Rows are points. Two turns around zero, p and q, are shown by what they do to some points. Write where each new point lands after one turn and then the other. Backwards means that the second turn is done in reverse. Each puzzle has new turns, and all numbers are rounded.

Turn p:
[  5  30 -21] -> [  4  26 -26]
[-18  -7  -8] -> [-17  -9  -7]
[ 3 35 51] -> [ 0 44 43]
[ 10 -58 -22] -> [ 13 -61 -10]
Turn q:
[ 4 -3 24] -> [17 -6 17]
[  1 -21   5] -> [ -1 -21   4]
[ 27 -16 -54] -> [-15 -15 -59]
[-19  45  43] -> [21 43 45]
[26  9 28] -> [39  1  6]
[-39 -14 -46] -> [-61  -1 -13]
Where do these land?
p, then q backwards: [ 38  -4 -21] -> [43  3  9]
q, then p backwards: [ 3 19 40] -> [32  6 31]
q, then p: [ 31  30 -15] -> [ 22  19 -35]
p, then q: [-21 -46  20] -> [ -8 -41  35]
q, then p: [-51   0 -24] -> [-55  12   8]

Turn p:
[ 10 -28  19] -> [  1 -20  29]
[ -2 -23  12] -> [ -8 -17  17]
[-26  87 -10] -> [ -9  80 -43]
[-11 -12 -16] -> [ -9 -16 -14]
[ 28 -23  -6] -> [ 25 -26   9]
Turn q:
[ 23   0 -71] -> [ 42   6 -61]
[-29  -6  -7] -> [-24  13 -13]
[11 29 33] -> [11  8 43]
[39 15 -8] -> [42 -8  4]
[  0 -15  37] -> [-19 -22  27]
[-43 -23  16] -> [-51   1  -1]
Where do these land?
q, then p: [-8 26 19] -> [-4 28 18]
q, then p backwards: [  8  47 -28] -> [32 45  0]
q, then p: [-15 -43  22] -> [-43 -27  -1]
p, then q: [-23 -26  20] -> [-39  -1   7]
p, then q: [ 21  31 -53] -> [ 53   0 -38]
p, then q: [ 18 -35  20] -> [-18 -34  21]

Turn p:
[-45  25  -6  26] -> [-40  17  -8  38]
[36  2  6 27] -> [40 -6 -4 20]
[ -3  32   1 -54] -> [-10  44  22 -38]
[-23 -16 -19 -44] -> [-32   0  -6 -45]
[-13 -12 -22  20] -> [-12 -12 -28  12]
[ 48 -30  41  25] -> [ 54 -43  24  15]
Turn q:
[  1 -41  61 -10] -> [ 35 -58  18 -23]
[-15  17  55  26] -> [ 17 -18  59  14]
[  1 -18 -25   5] -> [-14  -5 -26   8]
[-37  -4 -28  14] -> [-47  -4  -2  11]
[ 37  43 -25  22] -> [16 53 -8 35]
[ 22 -28 -31 -22] -> [  2  -1 -50 -13]
[ -9  32  -5 -35] -> [ -8  33  11 -32]
Where do these land?
q, then p: [-8 -6 42 16] -> [ 18 -35  24   2]
q, then p: [18 -3 12 21] -> [ 23 -12  -6  14]
q, then p: [  1 -16 -86 -16] -> [-51  39 -61  -2]
p, then q: [-57  -8   4 -27] -> [-41 -21  33 -29]
q, then p: [ 36   2   9 -26] -> [ 32  20  -7 -24]
q, then p: [10 31 18 32] -> [25  0 20 37]

Turn p:
[ 18 -44 -46  14 -30   4] -> [ 23 -23 -61 -27  -1  -2]
[ 30  45   8 -46  50  18] -> [ 19  53  58 -18  28  18]
[-24 -13  44 -14 -13 -39] -> [-29 -16  26   2 -39 -35]
[-47  -2   3   8  18  -4] -> [-47   9  -6  17   6  -6]
[-47  20  35 -11   9  37] -> [-45  23  23  23 -19  38]
[ 21  10 -19   8 -32 -30] -> [ 39  -8 -16  12  -9 -29]
[ 49 -16 -25  41  -3  14] -> [ 41 -38 -25  -9  33  17]
Turn q:
[ 34  -3  35 -25  -7  -8] -> [-29 -39  20 -12   5  14]
[ 37  -3 -19  28 -26 -21] -> [ 22 -11  36  -7 -40 -11]
[-33  36 -18  38  36 -44] -> [ 27  44  29  29  34 -44]
[-33  38  40   1   8  32] -> [-12  35  -3  -2  44  44]
[47 16 50 31 41 27] -> [ 33 -39  32  10  43  52]
[ -4 -27  -3 -11  -6   0] -> [-12 -11 -18   9 -16  -4]
[  8 -31 -20 -45 -22 -44] -> [-42 -25  -6  -9 -32 -49]
[-39  17 -34 -25   2  28] -> [  2  36 -47 -26  11 -11]
[-17 -43 -31   7 -25  29] -> [ 11   8 -44   8 -48   7]
Where do these land?
q, then p: [ -1 -35  52 -10   9  16] -> [-36 -15 -37   0  16  35]
q, then p: [ 34 -36 -31 -34  33 -68] -> [-26 -47 -13 -23  -9 -81]
q, then p: [-26  45  40  37  20  30] -> [ 3 14 39 15 45 54]
p, then q: [-23  17 -52 -14   4  10] -> [ 32  27   8 -32  20 -23]
p, then q: [ -5  -6 -26 -14 -34 -36] -> [ -4   2  28 -17 -28 -39]
p, then q backwards: [ 20  34  18   4 -12  23] -> [11 -1 16 46  0 10]
q, then p backwards: [  0 -20   0  32 -21  24] -> [  1  16   6  -7 -36  28]

Turn p:
[  9  -3  25   0 -23 -18 -47  -6] -> [ 22   7 -30  12 -18 -22 -38  -2]
[ 13  19 -20   0   0  70 -65  29] -> [ 20  29  11  -3 -18  71 -56 -31]
[ 15  23  12 -12 -16  75  12  15] -> [  5  49  32   5 -35  50   9   7]
[-23  31 -12  -6  32  -4  18 -62] -> [-37   7  42  20  48 -24 -10  18]
[-35 -74 -33   1 -13 -23  24  10] -> [  7 -69  -3  17  -3 -12  47 -42]
[-29 -11  50  25   6 -30   1  15] -> [  7 -42 -11 -11 -26 -24  -8  43]
[ 16  41  -2 -10 -15 -29  27  18] -> [-34  25 -37 -12   5   0  21  20]
[ 17  27  -2  41  -1 -21   9 -27] -> [ 11  10 -17   9  44  -6   0  37]
[ 18 -53 -18 -40  31 -18  20   8] -> [ -1 -13  14 -39   2 -32  34 -52]
Turn q:
[  7 -56 -17  30 -89  32   2 -15] -> [ 60  29 -54  57 -34   1 -30 -28]
[  5  23  27  79  18 -38 -30  22] -> [-22 -33  40  68  25  30  38   1]
[-19   9 -13   1 -14   9  40  -5] -> [ 13  -1 -27  -8   7 -33  16 -13]
[-24  20 -32  15  30   3  15  -4] -> [-17 -15 -25 -11  42  -8  15   4]
[-21   4  50   4  13 -34 -25 -20] -> [-35  -6  53  24   2 -19 -18  -8]
[-13   5 -12 -20  21  33 -28 -14] -> [-36  24 -18 -20   7  14 -19   5]
[ 33  17 -18 -33 -51  27  33  -7] -> [ 52  47 -19 -32 -19  -9  19 -14]
[-27 -11  31 -28  20  33 -23  23] -> [-53   1  -7 -12 -43   0 -11  12]
[ 46   1 -31  -6   6  17  12 -13] -> [ 31  10 -12 -32  14  34   1 -13]
[ -7 -33  38 -31  27   6  31  12] -> [-14 -38   8 -34 -42 -18 -15 -13]
[ 21  21 -21 -11  19 -88 -28  21] -> [ 21 -17  64   1  39   9   4  66]
Where do these land?
p, then q: [ -9  42 -13 -39 -19  36  19   8] -> [-34  26 -25  17   2 -36  34 -19]
p, then q: [-20   9 -60  24  36  -1 -38   9] -> [-51  -3 -19 -16   2  34 -54 -12]
q, then p: [ 21  26 -48 -31   4  13  24  -1] -> [-38  37   9 -34   5   2  15 -29]
p, then q: [ -1  -3 -30  -5  20  -9  17 -30] -> [-25 -31  17 -12  14 -10  -7 -15]
q, then p: [ 46  23 -35  -6 -14  43  12 -24] -> [-27  62  29  -2  29  15   4 -12]
q, then p: [-37  -3  16  48 -54  16  48  68] -> [ 24 -28 -49  29  45   7  85   7]
p, then q: [-18   1  50  20  21 -14   1  21] -> [ 20  -3   2   5 -44   0  -9  43]
q, then p: [ 26 -56  39 -18   7  13  -7 -15] -> [ 30  21  -4  49 -27 -11 -34 -19]
p, then q backwards: [ 30  27 -22  -7  14 -17 -11  -9] -> [-11  17 -26  -8   7  15  -6 -38]
q, then p: [ -4 -31  35 -12  -5 -46 -37  -4] -> [ 37 -14 -25   1 -39  -6 -38  26]
q, then p: [-34 -34  69  26  -8 -33 -29 -22] -> [ 46 -46 -20  36  -7 -25 -41  45]
